Each point is reached from the start by the listed moves, each made 0, 1 or 2 times, or once backwards (-1), plus a little noise. Say if it took an odd or an even number of moves. Then give how often each move was made.

Moves:
(1): 4.6	0.3	-0.8	-0.7	-0.1
(2): 0.3	5.5	0.3	-0.4	0.2
(3): 0.8	-0.2	4.6	0.4	0.2
Start: 2.1	-0.8	1.2	2.4	-0.8
Points:
2.5	-6.6	5.1	3.2	-1.1 -> even (0, -1, 1)
7.3	10.3	1.2	0.6	-0.6 -> odd (1, 2, 0)
-1.0	-6.7	10.8	3.7	-0.6 -> even (-1, -1, 2)
8.0	10.2	5.5	1.5	0.1 -> even (1, 2, 1)

Moves:
(1): 3.9	-0.9	-0.5	0.6	-0.1	-0.3	-0.6	-0.4	0.8	-0.1	0.2
(2): 1.0	5.4	-0.4	0.0	-1.4	0.5	-1.1	1.1	-0.1	-0.3	-0.5
(3): 0.2	0.2	5.3	0.0	0.3	0.6	-0.6	0.4	0.0	-0.1	0.2
(4): -0.9	0.4	0.4	4.6	0.1	-0.8	-0.3	-0.7	0.4	0.3	-0.2
(5): -0.2	1.4	-0.3	0.1	4.3	0.3	0.4	0.1	0.6	0.3	0.4
(6): 0.4	-0.3	-0.5	1.9	-1.1	5.8	0.8	0.1	0.9	-0.6	0.5
(7): 0.8	1.2	0.6	0.7	-0.4	-0.4	5.4	-1.1	-1.6	-0.4	-0.1
(8): -0.2	-0.3	-0.2	0.9	-0.2	-0.1	0.6	3.5	0.1	-0.1	0.3
(9): -1.4	-0.2	0.1	-1.1	-0.9	-1.0	1.3	-0.2	4.6	-1.8	0.4
(10): 0.2	0.0	0.4	-0.2	-0.3	0.3	0.3	0.1	1.1	3.4	-0.1
(11): 0.0	0.2	-0.2	0.0	-0.6	-0.5	-0.8	-0.4	-0.4	1.0	4.7
Start: -1.0	-0.6	2.7	2.0	1.5	-1.5	-2.8	-1.4	-0.8	3.4	0.1
Points:
12.9	14.6	11.4	0.6	7.8	0.8	1.5	-4.4	-8.1	0.8	4.6 -> odd (2, 2, 2, -1, 2, 0, 2, -1, -1, -1, 1)
-0.5	6.4	-4.3	9.3	9.5	5.6	-8.3	0.3	-2.1	1.3	-4.6 -> even (0, 1, -1, 1, 2, 1, -1, 0, -1, -1, -1)
6.5	4.7	-4.5	12.9	-0.8	7.1	4.7	3.3	7.5	4.5	6.5 -> even (2, 1, -1, 1, 1, 2, 1, 2, 1, 1, 1)
4.8	3.1	-4.2	14.8	-4.0	-0.3	-3.0	3.1	7.5	6.7	10.3 -> odd (2, 1, -1, 2, 0, 1, 0, 2, 1, 1, 2)
-5.2	-2.0	13.0	15.6	-2.2	11.3	-8.5	3.3	-3.4	0.1	-4.4 -> odd (-1, 0, 2, 2, -1, 2, -1, 1, -1, -1, -1)
-2.1	-2.0	-3.5	10.1	0.1	-11.9	-8.8	3.2	5.4	5.2	9.7 -> odd (1, 0, -1, 2, 0, -1, -1, 2, 1, 0, 2)

Moves:
(1): 4.2	-0.8	0.5	2.1	0.0	-1.3	1.1	0.2	1.6	-0.4	-1.0	0.6	-0.6	0.6	0.2	0.0	0.3	1.6	0.0	1.7
(2): 1.9	3.7	-1.0	-0.7	2.0	1.1	0.4	0.2	-0.3	1.0	0.5	0.4	-0.1	0.0	-1.5	-0.5	1.7	-0.4	-1.7	0.1
(3): -1.0	0.2	4.3	0.5	1.0	-0.6	1.0	-0.6	-0.3	0.4	-1.0	-2.4	0.6	-0.3	-0.8	0.9	-0.5	0.5	-0.4	-1.4
(4): -0.5	1.8	-0.7	3.9	0.6	-0.2	-1.2	1.2	-0.2	-0.7	0.1	-0.5	-0.6	0.1	-0.1	0.6	-1.2	0.5	-0.4	0.2
(5): 0.2	-1.3	-1.1	-0.3	4.6	-0.8	0.4	0.8	2.2	1.5	-0.7	2.6	0.2	0.3	0.8	-2.0	-0.7	-0.1	-0.7	-1.1
(6): 2.6	-0.8	-0.4	0.2	1.6	5.9	1.5	2.6	0.4	-0.8	0.0	-0.6	-1.0	-0.3	0.9	-0.5	-0.7	-0.9	-0.2	-0.5
(7): -1.0	0.6	-1.0	2.1	0.2	0.7	5.2	-2.4	0.8	0.6	0.5	0.3	0.4	0.8	0.5	-0.5	0.1	0.6	1.4	-0.1
(8): -1.1	1.3	0.5	-0.5	-1.6	-0.7	1.1	3.8	1.1	0.9	-1.4	0.4	-1.0	1.0	-1.2	0.4	-0.4	0.9	0.6	0.2
(9): -0.4	0.4	0.4	-0.2	-0.7	-0.3	-0.4	-0.3	2.1	-0.6	0.2	0.3	-0.6	-0.9	1.3	-0.9	0.6	0.1	-1.7	-0.9
(10): -1.5	0.0	-0.2	0.1	-0.3	1.5	-1.0	-1.1	0.8	3.9	-2.3	-1.2	0.1	-0.6	0.2	-0.8	-0.3	0.6	1.1	1.7
(11): 0.2	-0.7	-0.1	0.2	0.6	-0.1	0.5	1.1	0.7	0.6	3.1	0.1	0.0	-0.6	-0.9	0.5	-0.4	1.3	-1.7	1.0
(12): -0.8	-0.4	1.7	0.8	0.0	0.3	1.4	-0.6	-0.7	1.5	-1.1	5.3	2.1	-1.0	0.1	1.1	-1.6	-1.0	-2.3	-0.1
(13): 1.6	0.2	-0.4	-0.3	-0.5	-0.2	-0.2	-0.2	2.1	0.2	-0.4	-1.5	4.6	0.6	1.0	0.9	-0.3	-0.5	0.8	-0.2
(14): -1.2	-0.5	2.4	0.4	0.4	2.0	-0.6	-2.6	1.4	1.2	-0.1	2.2	0.6	6.2	0.4	-0.7	-0.1	-1.7	-0.8	0.7
(15): 1.0	2.6	0.0	0.3	1.0	0.3	-1.1	-0.4	-0.3	0.2	0.5	0.7	-1.1	0.5	3.1	1.2	-1.1	2.0	1.9	0.8
(16): 0.0	-0.5	-0.4	-0.1	0.5	0.5	0.0	-1.3	1.8	0.0	-1.3	-0.1	-2.2	0.1	-0.8	5.5	1.0	-1.0	0.8	0.2
(17): -0.5	-1.5	0.6	0.5	0.0	0.3	0.2	1.5	0.6	-0.5	-0.2	0.5	1.0	0.1	0.7	0.0	4.6	1.1	0.7	0.7
(18): -1.3	-0.6	-0.4	-1.7	0.1	1.0	-0.3	-1.1	-0.5	-1.5	-1.7	0.0	0.6	-0.4	-2.4	0.2	-0.2	3.9	-1.0	-1.8
(19): 0.3	-0.2	1.9	-0.7	-0.4	1.5	-0.2	-0.7	2.7	0.0	1.2	-0.2	1.3	-1.9	-3.1	-2.6	-0.2	-1.4	5.6	-0.5
(20): -1.3	0.5	-0.1	-0.7	1.6	-0.3	0.7	0.1	0.4	-1.5	-0.8	0.7	0.2	-0.5	0.4	-0.1	-0.7	-0.3	-0.5	2.8
Start: 2.3	1.2	1.7	-0.1	-0.7	-0.8	0.5	-0.5	0.8	2.0	1.3	1.0	-0.2	0.3	-3.4	-0.3	0.8	1.3	0.5	-1.5
Points:
19.0	1.1	-3.0	-5.0	-2.3	9.7	4.7	-1.7	10.1	2.6	-3.6	-3.6	2.1	-8.7	-18.8	5.3	8.6	0.9	12.6	2.6 -> even (2, 2, -1, -1, -1, 1, 0, 0, -1, 1, 0, 0, 1, -1, -1, 2, 0, 1, 2, 0)
4.5	13.6	8.5	3.2	5.2	19.4	5.5	-1.7	11.4	5.8	-0.3	-1.5	-15.1	12.6	3.7	7.4	9.2	-0.9	3.2	6.3 -> even (0, 2, 1, 0, -1, 2, 1, 1, 2, 1, 0, -1, -1, 2, 2, 2, 1, -1, 0, 1)
-7.4	0.7	13.9	-2.5	-6.2	-2.6	6.9	-6.6	3.8	13.0	-2.1	-5.6	6.2	-1.4	-14.4	-5.6	2.1	-6.8	17.8	-6.5 -> odd (-1, 0, 2, -1, 0, -1, 1, 1, -1, 1, -1, 0, 0, 0, -1, 0, 0, -1, 2, -1)
8.5	6.4	16.6	9.0	2.8	2.3	-2.3	-14.5	8.2	11.4	3.0	12.5	13.3	7.4	-6.0	-5.8	-5.2	7.5	5.2	0.9 -> odd (2, 1, 1, 1, 0, -1, 0, -1, 0, 1, 1, 2, 1, 2, 2, -1, 0, 1, 2, -1)
7.7	18.2	2.7	0.5	0.7	7.0	1.4	2.4	4.5	2.1	-6.4	13.8	5.3	10.2	1.5	6.8	-6.9	7.8	-12.3	-10.4 -> even (0, 2, 0, 1, 0, 1, 0, 2, 2, -1, -1, 2, 2, 1, 2, 0, -1, 2, -1, -1)
-4.7	-0.1	14.8	-3.0	-4.5	-4.4	6.2	-5.1	-7.4	3.1	-11.4	5.0	1.2	7.5	-14.1	5.3	7.6	9.9	-10.0	-3.5 -> even (1, 1, 2, -1, -1, -1, 0, 1, -1, 0, -1, 1, -1, 1, -1, 0, 1, 2, -1, 0)
10.2	3.0	5.5	11.6	11.0	0.2	1.4	19.7	7.2	9.0	-6.7	5.7	-7.5	3.1	-3.8	-2.4	6.1	4.3	0.3	5.2 -> even (2, 1, 1, 2, 2, 1, -1, 2, -1, 1, 0, 0, -1, 0, 0, 0, 2, -1, 0, 0)
